Each row is a point. Two turns around zero, p and q, are shown by what they do to some points. Where does a point land after both, in the order given? Backwards means that the second turn is done in reverse. Each puzzle has new turns, and all numbers are rounded.

Turn p:
[-24 -21  -3] => [-31   7  -3]
[-21  46  21] => [ 29  42 -21]
[ 62 -25  12] => [ 17 -39  53]
[-16   0 -30] => [-15 -11 -29]
Turn q:
[-17  40 -11] => [21 39  4]
[-29  29 -19] => [ 29  33 -10]
[ 21 -45  10] => [-22 -46  -3]
[-28 -29 -22] => [ 22 -19 -36]
[ 40  -2 -18] => [  9 -23  36]
[12  6 61] => [-60  15   7]
Where do these land?
q, then p backwards: [-14  36 -25] => [ 2 32 33]
p, then q: [ 31 -50   7] => [-46  -5 -37]
q, then p backwards: [-11 -36  14] => [ -9  -7 -39]
q, then p: [-5 50  4] => [44 23 -9]

Turn p:
[ 32 -24  -6 -34  28 -10] => [ 35   4   0  -9  16 -46]
[-21  80 -22  18 -28  26] => [-27  20 -11 -46 -12  75]
[ 13 -48  -9  14  13  14] => [ 33 -11  10  38  19  -6]
[  3 -36  17 -27  79 -24] => [  5  21  37  11  41 -74]
[ 28 -13  33  31 -16  -6] => [ 10  12  -4  38 -40  -4]
[-23  42 -31 -18 -22 -15] => [-29  -6 -32 -44  10  20]
[-30  22 -17  25 -44  -6] => [-34 -15 -30   1  -8  44]
[ -2 -23  34  -9 -10  22] => [  8 -24  30  11 -25  -8]
Turn q:
[ -3  -8  30   5 -39  35] => [ -3  28  15 -12 -47  20]
[-11  32  38 -43  36  15] => [ 28  18  45  11   2 -52]
[-30 -33  19  19 -38 -33] => [-38 -32 -17 -21 -46  -1]
[  0  12  11 -10  79  14] => [ 10  -6  56  27  48 -24]
[ 10 -41 -13  26 -24 -31] => [-21 -38 -32   2 -16  31]
[ 35  13 -38  37 -28 -32] => [-19   5 -66  20  14  25]
[ 13 -21 -14 -20  -9  -9] => [ 24 -20 -14  -4  -5  11]
[-14  47 -32 -15  24  42] => [ 20  47  16 -23  50 -12]
Where do these land?
p, then q: [-56 -14   3  30 -44 -40] => [-47 -22  12 -65  13  24]
p, then q: [-50 -11  45   4 -20 -30] => [-47 -26   2 -47 -27  -9]
q, then p: [ 19   4   0   2   8 -29] => [  1   6 -13  26  19   7]
p, then q backwards: [ 34 -27 -25 -38  27  26] => [ -3   6 -24 -63  27  10]
q, then p backwards: [-37  27   0  34  23   2] => [-38  15   6  -8  37 -26]
q, then p: [ 57 -14  -3   0  13  44] => [ 35  33  32  11 -28  37]
p, then q backwards: [ 34  34 -19 -33  -8  27] => [-18 -12 -29 -38 -33  28]

Turn p:
[-12   7  30  -7 -27   3  21  23 -36] => [  1  28   2 -12 -45 -13 -26  15 -10]
[ 31  -1  -9  -6 -19  16  -7  -7 -27] => [ 26 -11  -6 -20 -23  -7  11 -21 -11]
[-22 -14  -1 -23 -42   2  18   5  -5] => [-10  40   7 -12 -29  -9  23   6   5]
[  7  34 -38  26  26 -36  31  10  35] => [ -2  14 -21  46  30  57 -14 -21   8]
[ 23   6 -10   5  44 -59   1 -20  36] => [-11 -19  14  56  44  31   3 -17 -28]
[-12 -24   3 -13  -4  29  -8  30 -31] => [ 20   2   0 -36 -19  -8   3  39   3]
[-30  15   9  -8   0   6  -8 -24 -10] => [-36   0  -8 -21   2 -13  -6  -2  -6]
[ -9 -28  -6  54  32 -32 -52 -60  22] => [-25 -51 -34  45  61 -40  27   0 -14]
[  1  18  -3 -22  -5  17 -13  33   7] => [ 19  19  16 -30  12   8 -14   0  10]
[  9   2  21   3 -16  23   0  17  13] => [ 15   5  16  -5  -9 -16 -14  -3  26]
[ 12 -14   4  -8  11  30  18  -8  -4] => [  0 -26  11 -10 -23  10   7   4  17]
Turn q:
[ 15 -11  11  27   8 -76  16 -23  -1] => [-40 -15   2   0  46 -58   8  19  -8]
[  6 -12  -7  31  -2   2 -42   3  -1] => [-20 -19  -7 -27 -11  -3 -16 -19  27]
[  0 -15  40 -97   1  -4 -23   2 -20] => [ 56 -23  48  68 -19 -11  14   2  29]
[ 4 -7 13 17 11 18 15  1 19] => [-13   2  -5  -5  15  30   2  14   3]
[-30  58  -6  -4  -7  10 -17 -16  17] => [  2  56  18  -4  -1   4  -2 -42   0]
[-40 -16  11 -40  -6  17  16  30 -11] => [ 15 -13  13  46 -31  26   6  -4 -28]
[ 18  -7 -20  16 -25  10  21  -1  17] => [  8  -6 -19 -33  10  11  21   3 -17]
[  8 -10 -22  27   5  20  12 -24 -11] => [  8  -2 -27 -24  18   8 -28   5  -9]
[ 22 -17 -25 -10  22  -1  -5  13   4] => [  8 -13  12 -21 -17  -5  -9  31   3]
[ -2  36   5  33  -6   3   7  16 -14] => [-24  32 -34   1 -10  -3   5  -7   1]
Where do these land?
q, then p: [  4   9 -10 -12  20 -17   4  15  -6] => [ 10  26   0   6  -1 -10 -17   3 -10]
q, then p backwards: [ -6 -22  21 -17  28  -1  20  -5  12] => [ -1 -17  10  -4  36 -19   5  14  17]
p, then q backwards: [  2   2 -32  -4 -44 -37  -3 -12  12] => [-17  48  14  -3 -38  -4  19  -2   4]
p, then q: [ 11 -15  30   8   9   4   3  45   8] => [-24  -7  -4  -8 -16   1  28   7  42]
q, then p: [  1 -36   8  27  22  12   8   7 -19] => [ 19   3 -14 -17  22  -7  23  33  14]
p, then q: [-10  38   6  -6 -31  -2  -7 -31  10] => [  6  19  24  10  28 -21 -20 -28 -12]
p, then q: [ 18 -17  26  21  17  29  17  11   2] => [-16 -37   5 -21  -2  12  28  -5  16]
p, then q backwards: [-15  46 -25  27  -5 -35   1 -41 -44] => [-40   6 -12  59 -32   7  28   7 -37]
q, then p backwards: [  4 -14  23 -32 -40  26 -31   2 -15] => [ 55 -10 -20  23  -8  22  17  -8  16]
q, then p backwards: [ 21 -31  14   1  27  16 -32  17  27] => [ -5 -11   7 -14  33  45  27   5  17]
p, then q: [ 25   0 -23 -33  18  25  24  16  31] => [20  3  2  6 22 56 16 10 23]
q, then p: [-57  40 -38  21 -22 -20  -4 -24 -19] => [-39 -11 -34 -19   5 -15  -1 -34 -63]

Turn p:
[  7 -60  24  11  22  28 -31  -7 -15 -22  10] => [ 18  19  17  -3 -24 -38  26 -36 -22 -40  20]
[ 29  20   2  48 -29  22 -13 -26  20  29  16] => [-43  -7 -13  -9 -36  -9  42  14  32   5 -25]
[-19  18   3  21  28 -47   0  16  17  41  24] => [  7  -3  15  25 -37  -2 -25  37  15  46  16]
[-18  -2 -24 -16  12 -25 -19  -1  -1 -27  25] => [  4  -3  27 -27  -1  10 -26 -15   1  10  32]
[-46   8   3 -36  27 -37   6 -42  22 -20   5] => [ -4  23  14  -6  22 -21 -71 -20  22  21  14]
[  8   7 -12 -60 -19  -5  11 -10  19  18  21] => [-37  -8  -2 -18  40 -10 -23  34  -9  -1  18]
[ 40 -20  -4   5  -2 -33  17  13 -27  10  23] => [ -6 -26  48  12 -10   6   7  22 -30  -6 -11]
[  5  -9 -15  11   4  19  13  10  28  14  28] => [  5   8   3 -25  -5 -18  22  32   2  15   2]
[-25  17 -16  12 -26 -32  -6  -2  33  12 -29] => [ -2   9  -6  10   4  32 -18  19  57   2   1]
[ 36  20  29 -25 -33  23  13  20  10  -8  18] => [-11 -54 -27 -15  21 -21  13  17 -11 -16 -10]
[-18 -14  -1   9 -27  21  -4  -1 -54 -10  -5] => [ -3  -2   8  20  21  16  41 -43 -10  -1   8]
[-42  -8  -3  -8  -3  13  17   3  19 -13 -75] => [ 39  44 -34  17  40  21 -13 -10  28 -19 -14]
[ 15   8  10  18  25  32 -18  27 -55  -1 -96] => [ 32  24 -55  47 -19  55  16 -37 -42 -35 -30]
[ 29  15   4  13  23  21  16  -1 -16 -24  34] => [  3 -22   5 -29 -17 -19  11 -16 -33  19 -25]
Turn q:
[ -3  26  18  30  27  17 -13  27  -5   1   5] => [ 31 -27  -2   9   1  -6 -43  -3  -8   3   8]
[ 45  20 -32   2   9 -23  30 -26  -5 -11  30] => [-37  -3  12   9  31  25   9 -56   1  11  12]
[ -5  -5  -1 -30 -35 -30   7  31 -28   4 -23] => [-43 -25  -5 -23 -21  -3  18  31 -19  -4 -15]
[-48  19  -3 -25 -14   8  45  11  -3 -28   9] => [ 24 -25  29  -4  -4  12  47   1 -39 -12 -20]
[-14 -21 -21  30  -3  36   4  36   2  -9 -24] => [ 29  12 -10 -13 -21 -11  -6  16 -40  31  25]
[-31  -9 -37  -8 -11 -40  16 -20 -49 -22   9] => [-27  -2  12 -18  28  60  28  23 -20  12 -17]
[-13 -13  -1 -29  -3   5 -16  23  -7 -39   1] => [  7   3   4 -24 -39  26   1   5 -16 -21  -8]
[ 17   8 -31 -27 -21  -8   8 -38 -32  19  50] => [-45   4   0  27  37  36  30  -8   1 -33  22]
[ 35 -33  46  -5   8 -30 -57  -6  68  54 -25] => [ -9  25 -56 -11 -18 -62 -25   0  88  -9 -18]
[  3  24  -1  20  21  24 -30  -6  36  18 -30] => [ 27  25  -6  -5  18 -46 -39  -8   2  -5  -2]
[-23 -15 -10   3 -19 -18  17   9 -10  -4  29] => [  0 -16 -19   6   2  30  33   8 -11   8  -5]
[  9  10  41  28  -9  30  -8 -18  16 -13 -16] => [ 20  18  18  40 -19 -25 -25  -2   7  11 -15]
[ 29  -8  32  12  49  29  -2 -24  18  30 -15] => [ 22  11  22   8   7 -36 -28  -9  54   8  32]
Where do these land?
p, then q: [  2  11 -20 -33 -12  34 -21  -8  -7  56   3] => [ 32 -33  -5 -10  34  26  19  11 -42 -10  13]
p, then q backwards: [ 16 -86 -22  16 -13  -2  50  -3  20  -9 -11] => [-59  16   7 -45   7  27   6 -63   8  -1 -31]
p, then q: [-31  -9  61 -44   5  46  -3  -5  19 -11  28] => [-29  -9 -26 -35  46  55   7 -29  31  10 -16]
p, then q: [-19   4  -2  17 -17  10 -10   2  17 -11 -25] => [  7  22   2  -3   5 -15   8 -36  -7  -1   2]
p, then q: [-14  17 -17  17 -12 -19  71  -3  17  -1  -3] => [ 10 -10  -2 -32  -4 -63 -26   5  26   8  15]
q, then p backwards: [ -5  14 -16 -12 -17  -2 -14  20  12   3   8] => [ 22   2  11 -14   5  24  -9   2  -4  -6 -12]
p, then q: [-22  12 -27  31 -19  -9 -24  -2  22  -2  21] => [ 17   2 -17  15  -8 -30  39 -17   9 -26   1]
q, then p: [ 18   0  88   4 -20   0 -17 -13  -4   4   2] => [ 29  -7  -1   7 -25  11  21  14  74 -34  -4]
p, then q: [ -1 -15 -23  -1 -25 -14 -11 -22 -32 -11  -5] => [37  6 34 23 -2  3  2  6 12 -6 -8]
p, then q: [ 21  12  -4  -9  97 -11  25 -13 -46 -10  -8] => [-62   6  19  27  20  -2 -56  66  -9 -17  -2]
p, then q: [ 76  19  -2  20 -11 -11 -16  13  16 -10 -10] => [ -6  29   7 -19 -61   0  24  26 -36   6  -5]
p, then q backwards: [-11   6 -19  17  27  -3 -10  23 -48 -10   8] => [  1  -6 -15  20   3  19  30  15  -3 -47  17]
p, then q: [-31  15   2 -21  17 -18 -18  11  13  12  -8] => [  5   7 -38  13  13   9 -19 -11  -5 -21  14]
